Each row is a point. The last column is the point's height on a tilted bowl or saddle (a function of degree 2), plus a little noise. Along how many of its main directions does it bend up, bend down or stay straight?
(in the rows, 128 means zero)

Points, 10 rows:
[[169 142  91]
 [ 95 130 114]
 [200  60  54]
 [122 125 120]
 [115 115 123]
 [118 145 110]
 [192 135  72]
 [ 85  96 119]
 [108 105 124]
 [167 125 101]]
Directions: 0 up, 2 down, 0 straight

Points, 16 rows:
[[172 117 157 145]
 [116  76  96 171]
 [120 109 110 151]
 [ 96 167 141 125]
 [126 160 135 129]
 [ 72  78 124 184]
 [ 87  48 108 198]
 [173  96 164 149]
 [115 154 167 127]
 [108 131 141 136]
 [177  96  86 172]
 [127 145 130 133]
 [ 88  88  83 187]
 [170  84 118 154]
 [191 167 133 159]
 [143 174 129 133]]
Directions: 2 up, 0 down, 1 straight

Points, 23 rows:
[[123  96 128 117 132]
 [147  40 125 105 103]
 [ 58 137 132  93 184]
 [147 134 217 142 145]
 [ 99 172  10 144 220]
 [148 102 115 164 115]
 [156  56  74 118  71]
 [134 143 126 159 127]
 [107  97 140 155 129]
 [145 155 111 144 118]
 [117 145 129 160 136]
 [ 90 122 124  38 206]
 [127 108 117 158 126]
 [112 129 152 141 136]
 [130 120 136  65 159]
 [142 150  73 137 123]
 [168 143 168 143 121]
 [168 147 104  99  98]
 [124 104 138  91 147]
 [ 80 157 139 104 162]
 [ 91 100 195 109 152]
 [155  99 150 179 125]
 [156 117 145 136 123]]
Directions: 2 up, 2 down, 0 straight

Points, 64 rows:
[[159 116 129 116 167 104  91 140 137]
 [123 144 209 129 225 167 162 141 130]
 [157 126 113 118 133 138 190 112 158]
 [115 113 134 145 153 182 167  42 168]
 [127 114 132 145  89 160 193  91 144]
 [182 106 112 129 113 103 233  79  76]
 [171 147  87 137 189  57 137 140  96]
 [163 118 125 121 148 126 124  87 163]
 [105 143 181 148 108 121 124  97 135]
 [153 113 156 168  85 168 228 118 149]
 [126  72 137 142 211 150 181 136 165]
 [176  54 112 102 163  56 128 138 132]
 [116 142 160 142 101 142 123 147 140]
 [182 149 138 109 110 148 167 140 170]
 [ 76 142 128  96  86 115  72 120 106]
 [144 124 138 100 103 108  91 114 142]
 [151  85 152 121 157  69 158 123 111]
 [139  88 167 139 152 178  92 146  98]
 [104 139 118 149  73 106 140 157 203]
 [112 143  92 136 167 115 173 191 186]
 [123 155 112 145 172  45 137 147 114]
 [101 132 166 170  97 144  43 144  82]
 [124  93 124  59 144 120 188 197 133]
 [128  77 170 156  47 120 111 155 153]
 [174 105  84 128 123 174  73 131 139]
 [119 142 119 175 130 160 154 159 176]
 [ 85 112 166  77 128 151 186 110  54]
 [150 198 127 146 123 108  88 127 165]
 [142 114 104 103 138 167 191 120 151]
 [ 84 122 135 112  80 164 171 110 100]
 [141 139 129 134 165 138 153  91 173]
 [125 146  55 102  90  88 118 130 139]
 [146 176 107 151 128 111  97 143 155]
 [115 117 152 116 108 155 156 158 128]
 [150  96 173 131  96 155 144 132  97]
 [139 221  82 103 135  84 115 164 125]
 [ 96  74  35  93 103 126 133 149 102]
 [124 169 177 107 145 126 123 208 102]
 [146 110  61  87 206  76 123 137  99]
 [190  96 108 176 106  31 144  67 138]
 [146 101 100 113 191 173 150 113 167]
 [187 151  74 136 173 143 103 171 148]
 [173 117 115 159 135 180 111 173 139]
 [105 152 180 117 171  46  77 142  42]
 [148 118 127 139 128  83 146 145 157]
 [ 73 100 153  57 116  90 131 122  47]
 [ 74 151 137 114 140 117 155 161 122]
 [115 116 158 136 103 137  98  85 135]
 [183 174 164 145 152  83 160 137 127]
 [136 123 164 124 110 126 114  91 137]
 [150 157 113 167 106 192 143 152 186]
 [144 126 125  48 181 142 142 118 144]
 [132 108  68  92 115  98 116 115 127]
 [128 132  86  98 131 146 118 103 141]
 [ 61 121 117 211 124 141 115 144 128]
 [150 112 110 140  79 106 152 154 174]
 [140 172 143  74 131 128 160 101 154]
 [109 180 109 160 113 122 117 117 172]
 [137 108 199 131 140 167 126 152  84]
 [ 81 139 128 126  96 115 130 123 141]
 [115 129 136  98 108 181 163 184 142]
 [ 75 115 152 167 172 133 103 141  88]
 [114 157 150 124  86  76 130 128 156]
 [114 162 102 166 197 200 114  63 161]]
Directions: 3 up, 4 down, 1 straight
